Each wall is flat, endless, passes through zero and stands at right angles to its row. A trip goes straight from one point to another. List the walls that it crosses, first one first.

Walls:
(1): [-0.46  0.23]
(2): [-0.89 -0.38]
(3): [-0.39  0.30]
(4): [0.24 0.91]
(5): [0.38 0.18]
(6): [ 0.24 -0.06]
Trips:
[0.26 0.10] to [0.29 0.02] -> none
[-0.33  0.46] to [-0.37 -0.12] -> 4
[ 0.29 -0.82] to [0.38 0.13] -> 2, 5, 4
[ 0.36 -0.31] to [-0.08 -0.25] -> 5, 2, 6
[-0.15  0.17] to [ 0.06 -0.58] -> 4, 3, 1, 6
[-0.02 -0.17] to [-0.71 -0.23] -> 6, 1, 3

Walls:
(1): [-0.14  0.04 -0.24 -0.35 -0.71  0.25]
(2): [ 0.26 -0.36  0.20 -0.05 -0.55 -0.65]
(3): [ 0.25  0.02 -0.76  0.49  0.12 -0.93]
(4): [ 0.14 -0.30 -0.18 -0.10  0.33  0.50]
(5): [ 0.68 -0.47  0.02  0.47  0.49 -0.72]
(6): [ 0.14  0.09 -0.30 -0.21 -0.26  0.38]
(7): [ 0.68 -0.41 -0.42  0.38  0.02 -0.13]
(8): [-0.21  0.31  0.44  0.04  0.96  0.45]
(9): [ 0.42 -0.45 -0.20 -0.17 -0.39  0.07]
Trips:
[-0.38 -0.12 -0.42  0.27  0.48  0.11] to [ 0.04  0.48  0.17 -0.27 -0.14 -0.78] -> 7, 4, 2, 8
[ 0.41 -0.47  0.20 -0.50  0.08  1.10] to [-0.17  0.14 -0.23  0.10 -0.35  0.04] -> 7, 8, 4, 3, 2
[-0.24  0.50  0.38 -0.11 -0.37  0.19] to [-0.57  0.75  0.27 -0.10 -0.51 -0.07] -> 8
[-0.03  0.22 -0.60  0.25  0.00 -0.13] to [-0.31 -0.05 -0.19  0.36  0.07 -0.75] -> 1, 6, 2

Walls:
(1): [-0.32 -0.04  0.06  0.24  0.37 -0.14 -0.11  0.65 -0.15 -0.04 -0.15  0.09]
(2): [ 0.23 -0.14 -0.41  0.06  0.11  0.21 -0.28 -0.11  0.27 -0.91 -0.09  0.02]
(3): [-0.13 -0.37  0.15  0.31  0.40 -0.64  0.74 -0.45  0.48 -0.36 -0.32 -0.35]
(4): [-0.02 -0.06  0.06  0.11 -0.18 -0.02 -0.09  0.52 -0.66  0.16  0.61 -0.05]
(5): [-0.17  0.04 -0.92 -0.02  0.11  0.24 -0.36  0.35  0.25  0.17  0.10  0.76]
(6): [ 0.10 -0.53  0.25  0.34  0.42 -0.07  0.17 -0.64  0.36 -0.34 -0.31  0.58]
(7): [ 0.41 -0.09 -0.65 -0.32  0.04 -0.21 -0.26 -0.11 -0.12  0.19  0.12 -0.28]
(8): [ 0.59  0.15 -0.63 -0.59 -0.17  0.19  0.39  0.14  0.44 -0.09  0.45 -0.80]
(9): [ 0.14  0.60 -0.10 -0.11 -0.20  0.64 -0.12 -0.01  0.67  0.59  0.36 -0.01]
(10): [ 0.80  0.29  0.40 -0.60  0.05 -0.15 -0.26 -0.12  0.02  0.24  0.12 -0.13]
Trips:
[-0.20 -0.06  0.94 -0.09 -0.57 -0.34 -0.63 -0.67 -0.38 -0.56  0.22  0.14] to [-0.13  0.11 -0.46 -0.06 -0.13  0.32  0.67  0.56 -0.24  0.00  0.12 -0.40] -> 6, 2, 10, 8, 1, 7, 9, 5
[ 0.27  0.45  0.71  0.61  0.14  0.23 -0.52 -0.07 -0.26  0.57 -0.30  0.47] to [-0.13  0.52  0.16 -0.08 -0.38  0.23  0.67  0.47  0.51  0.26 -0.27  0.22] -> 4, 5, 6, 10, 8

Walls:
(1): [-0.62  0.27 -0.67 -0.13 -0.33  0.13 -0.36 -0.25  0.22 -0.44  0.25 -0.57
  0.25 -0.03 -0.44 -0.05  0.46  0.29 -0.08 -0.22 -0.14  0.14 -0.19  0.08]
(2): [ 0.30  0.57 -0.53  0.66  0.34 -0.61 -0.01 -0.10  0.43  0.12 -0.21  0.00
  0.06  0.44 -0.55 -0.04  0.00 -0.32  0.52  0.82  0.33  0.40 -0.12 -0.59]
(3): [ 0.23  0.54 -0.64  0.38  0.13  0.27  0.11 -0.16 -0.02 -0.37  0.01 -0.75
 -0.56  0.25 -0.72  0.10  0.47  0.54  0.10  1.00 -0.14  0.66  0.27  0.47]
(4): [-0.72  0.37 -0.02  0.61  0.41 -0.88 -0.04  0.07  0.26  0.00  0.14 -0.69
 -0.20 -0.18 -0.28 -0.51 -0.31  0.22  0.22 -0.39 -0.25  0.52 -0.36 -0.05]
(5): [-0.51  0.74 -0.22  0.09  0.46  0.42 -0.27 -0.10 -0.08  0.27 -0.01  0.76
 -0.04  0.42  0.49 -0.24  0.18  0.26  0.40 -0.63 -0.21 -0.19  0.29  0.10]
(6): [-0.65  0.00 -0.23  0.09 -0.41 -0.94  0.20  0.28 -0.93 -0.38 -0.16 -0.05
  0.11  0.31  0.24  0.22  0.30  0.01  0.08 -0.23  0.05  0.41 -0.10 -0.25]
(7): [-0.74  0.03 -0.59 -0.45 -0.33  0.48 -0.02  0.43  0.02  0.38 -0.31 -0.24
  0.03 -0.31 -0.14  1.02  0.21 -0.02 -0.63 -0.02 -0.55  0.43  0.42 -0.20]
(8): [-0.24  0.30 -0.16  0.45  0.20 -0.91 -0.15  0.59  0.17  0.51 -0.66  0.33
  0.44 -0.13 -0.15  0.37  0.35  0.23  0.44  0.03 -0.63 -1.11  0.41  0.15]
Trips:
[ 0.72  0.15 -0.26 -0.34 -0.57  0.33  0.23  0.20 -0.14  0.21  0.05 -0.63
  0.46  0.29 -0.44  0.41 -0.33  0.31 -0.22  0.28 -0.36  0.15  0.18  0.55] to [ 0.67  0.10  0.13  0.03  0.16  0.76  0.80 -0.24 -0.13  0.25 -0.06 -0.49
  0.09  0.20 -0.24 -0.07 -0.09  0.87  0.08  0.51  0.67  0.28  0.06  0.16] -> 2, 1, 7
[-0.58 -0.05 -0.52  0.23 -0.18  0.05  0.75 -0.30 -0.71  0.05 -0.09 -0.92
 -0.17 -0.37 -0.44  0.30  0.21  0.48 -0.60 -0.16  0.14 -0.01 -0.35  0.51] to [-0.68 -0.16 -0.10  0.43 -0.52 -0.08 -0.26 -0.28  0.06 -0.07 -0.12 -0.01
 -0.06 -0.27 -0.26  0.42  0.17 -0.33 -0.32  0.42  0.20  0.11  0.58  0.83] -> 8, 4

Walls:
(1): [-0.10  0.45  0.86 -0.54 -0.74  0.31 -0.11 -0.49  0.22 -0.29  0.46 -0.25
 -0.22 -0.13  0.20  0.42  0.24 -0.30 -0.36 -0.15  0.13  0.36  0.09 -0.31
 -0.39  0.72 -0.48 -0.59  0.53  0.26  0.53 -0.30  0.53  0.14  0.21 -0.03
 -0.21 -0.24  0.16  0.09 -0.33  0.09  0.89  0.66 -0.10 -0.16 -0.58 -0.05]
(2): [-0.13  0.33  0.20 -0.08 -0.41  0.20 -0.02  0.24  0.00 -0.43 -0.27  0.87
  0.40  0.36 -0.22 -0.28 -0.16 -0.30  0.20  0.53  0.11  0.41 -0.19 -0.32
 -0.09  0.16 -0.17 -0.35 -0.32 -0.73 -0.18  0.12  0.02  0.27 -0.04 -0.22
 -0.61  0.59  0.08  0.63  0.56 -0.31  0.46 -0.02  0.39  0.05  0.00 -0.25]
(3): [ 0.02  0.01 -0.17  0.35  0.02  0.46  0.30 -0.70  0.33 -0.51  0.00 -0.42
  0.21 -0.46 -0.16  0.47  0.46 -0.24 -0.72 -0.37  0.50 -0.13  0.24  0.00
  0.06  0.32  0.05  0.19 -0.19 -0.82  0.25 -1.06  0.50  0.31  0.59 -0.23
  0.17  0.54 -0.42  0.20 -0.43  0.37 -0.26  0.07 -0.48  0.12  0.35  0.70]
(4): [-0.17  0.13  0.44 -0.20 -0.65  0.42  0.95  0.16 -0.11 -0.05  0.39 -0.65
  0.16 -0.05  0.54 -0.10  0.76  0.30 -0.18  0.09  0.04  0.13 -0.01  0.23
  0.21 -0.68 -0.15 -0.42 -0.06  0.57  0.00 -0.38  0.29 -0.61 -0.20  0.07
 -0.58  0.58 -0.14 -0.61  0.70 -0.11 -0.55 -0.23 -0.42 -0.49  0.22 -0.44]
(5): [-0.08  0.26  0.11  0.12 -0.21 -0.21  0.35  0.19 -0.06  0.01  0.30  0.96
 -0.29 -0.44 -0.87  0.16  0.56 -0.44  0.88  0.23 -0.17 -0.29  0.42  0.35
 -0.14  0.61  0.37  0.31 -0.20  0.57 -0.20 -0.21 -0.05  0.15 -0.14  0.07
  0.04  0.61 -0.78  0.07  0.16 -0.13  0.04  0.33 -0.03 -0.04  0.54 -0.09]
(6): [-0.47 -0.44  0.32  0.46  0.49 -0.25 -0.10 -0.09  0.15 -0.40  0.49 -0.10
 -0.38  0.49 -0.06  0.47 -0.13 -0.60  0.11 -0.09  0.73  0.31  0.00 -0.37
  0.25 -0.31 -0.37 -0.11  0.26  0.01 -0.72 -0.55 -0.05  0.05  0.14 -0.30
  0.36  0.23  0.12 -0.27 -0.42 -0.74 -0.65 -0.33 -0.03 -0.28  0.36  0.17]
(7): [ 0.58 -0.49 -0.12  0.52 -0.24  0.82 -0.48  0.48  0.41  0.99 -0.29 -0.11
 -0.48 -0.54 -0.20  0.50  0.18 -0.14  0.06 -0.10 -0.29 -0.40  0.21 -0.50
 -0.70 -0.02 -0.20  0.38  0.06 -0.73  0.00 -0.16  0.05  0.04 -0.37 -0.58
  0.28 -0.18 -0.49  0.28 -0.25 -0.58  0.11 -0.44 -0.21 -0.57 -0.07 -0.62]
(8): [-0.36  0.30 -0.25  0.01 -0.09  0.05 -0.17 -0.14  0.06  0.19 -0.56  0.42
  0.28 -0.42 -0.22 -0.34 -0.50  0.51 -0.45 -0.10  0.09 -0.11  0.68  0.20
  0.03  0.23  0.02 -0.29 -0.17  0.01 -0.23  0.24 -0.46  0.10 -0.65  0.35
  0.01  0.62  0.67  1.00  0.48  0.08 -0.34 -0.02 -0.48  0.06 -0.18  0.62]
(9): [ 0.70  0.35 -0.37  0.02  0.09 -0.56  0.19  0.20 -0.24  0.51 -0.07  0.18
  1.01 -0.11  0.23 -0.02 -0.27 -0.32  0.31 -0.35  0.27 -0.16  0.12 -0.04
 -0.32 -0.06  0.06  0.80  0.84 -0.06 -0.04 -0.12 -0.40 -0.18  0.26  0.17
  0.17  0.27 -0.59  0.58 -0.13  0.57 -0.57 -0.32  0.29 -0.30 -0.31  0.68]
(10): [-0.07 -0.09 -0.06  0.05 -0.06  0.43  0.55 -0.49  0.48 -0.16  0.56 -0.69
  0.52 -0.34 -0.34  0.60  0.01 -0.76  0.63  0.28 -0.01 -0.12  0.02  0.58
 -0.50  0.05 -0.69 -0.19  0.23 -0.13  0.81 -0.13  0.46 -0.14 -0.18 -0.09
 -0.14 -0.01 -0.32 -0.05 -0.67  0.13  0.34  0.24  0.02  0.13 -0.60  0.41]
Trips:
[-0.47  0.01 -0.16  0.37  0.27  0.26  0.34  0.20  0.30 -0.38  1.04  0.45
  0.26  0.32  0.06 -0.32 -0.52 -0.17 -0.54 -0.36  0.06 -0.09 -0.20 -0.19
 -0.16  0.00 -0.46 -0.42 -0.24  0.21  0.16 -0.42  0.19 -0.53  0.27 -0.32
  0.23 -0.54 -0.22 -0.68  0.06  0.41 -0.86 -0.16  0.03 -0.15  0.14 -0.32] to [ 0.41 -0.62 -0.55  0.45  0.13  0.28 -0.21 -0.36  0.44 -0.27  0.41 -0.42
  0.20 -0.41 -0.03  0.71 -0.08  0.13 -0.27 -0.45 -0.23 -0.91 -0.08  0.09
  0.02 -0.04  0.07 -0.28  0.25 -0.12  0.52  0.32  0.03 -0.22 -0.41  1.10
 -0.06  0.28 -0.80  0.32 -0.36 -0.49  0.85 -0.10  0.02  0.43 -0.30 -0.55] -> 1, 7, 6, 4
[-0.48  0.21  0.35  0.53  0.24 -0.13  0.90  0.22 -0.26  0.05 -0.32  0.10
  0.18 -0.48  0.69  0.03  0.45 -0.04 -0.32 -0.16  0.47 -0.10  0.44 -0.55
 -0.30 -0.35  0.11 -0.82 -0.59  0.03 -0.09 -0.37 -0.86 -0.50 -1.15 -0.67
 -0.01 -0.06  0.79 -0.32  0.73  0.30 -0.71  0.84  0.63 -0.26  1.06  0.15] to [ 0.25  0.19 -0.06  0.49  0.06 -0.37  0.09  0.48  0.22  0.10 -0.04  0.28
  0.64  0.48 -0.25  0.07  0.19 -0.14  0.32  0.12 -0.05 -0.22 -0.12  0.05
  0.24 -0.13 -0.24  0.15  0.37 -0.09  0.04 -0.37 -0.16  0.42  0.36  0.22
 -0.04 -0.14 -0.24  0.25  0.09  0.29 -0.20 -0.07  0.25 -0.19  0.47  0.72] -> 3, 9, 4, 8, 10
[-0.02 -0.19  0.03  0.25  0.19  0.02 -0.02  0.64 -0.79 -0.21  0.16 -0.19
 -0.05  0.13 -0.08 -0.06  0.24 -0.22 -0.89 -0.25 -0.45  0.17 -0.08  0.15
  1.09  0.73  0.18  0.63 -0.16  0.19 -0.61 -0.34 -0.04  0.25 -0.09 -0.53
 -0.32  0.16 -0.40  0.22 -0.42 -0.21  0.00 -0.13  0.19  0.14  0.45 -0.04] to [ 0.13 -0.30  0.37  0.46 -0.08  0.38 -0.24  0.13  0.36  0.96  0.10 -0.66
 -0.30 -0.12 -0.16 -0.32  0.18 -0.17 -0.16  0.00  0.12 -0.16 -0.26 -0.72
 -0.52  0.34  0.14 -0.05 -0.12  0.40  0.18 -0.49 -0.49 -0.06  0.32 -0.38
 -0.38  0.43 -0.04  0.22  0.38  0.48  0.83 -0.06 -0.39 -0.22  0.24 -0.47] -> 7, 4, 1, 6, 2
[ 0.28 -0.14 -0.59 -0.06 -0.10  0.02 -0.22 -0.09  0.47 -0.22 -0.12 -0.09
 -0.48  0.23  0.24  0.67 -0.77 -0.14 -0.08 -0.02 -0.40  0.22  0.08 -0.34
  0.13  0.14  0.36 -0.35 -0.03  1.21 -0.62 -0.07 -0.27  0.49 -0.55 -0.08
  0.38 -0.15  0.60  0.03  0.88 -0.31 -0.85 -0.39 -0.05 -0.25  0.39 -0.20] to [-0.34  0.28  0.48 -0.11 -0.21 -0.22 -0.28 -0.40  0.16  0.22  0.81  0.26
  0.16  0.11  0.25 -0.46 -0.02  0.38  0.31 -0.54 -0.02 -0.66 -0.33 -0.03
 -0.48 -0.61 -0.66  0.23  0.34  0.32  0.18 -0.38  0.01 -0.17 -0.11  0.28
  0.12  0.10  0.18 -0.04  0.36  0.63  0.08 -0.28  0.16  0.07 -0.62  0.55] -> 7, 9, 1, 10, 6
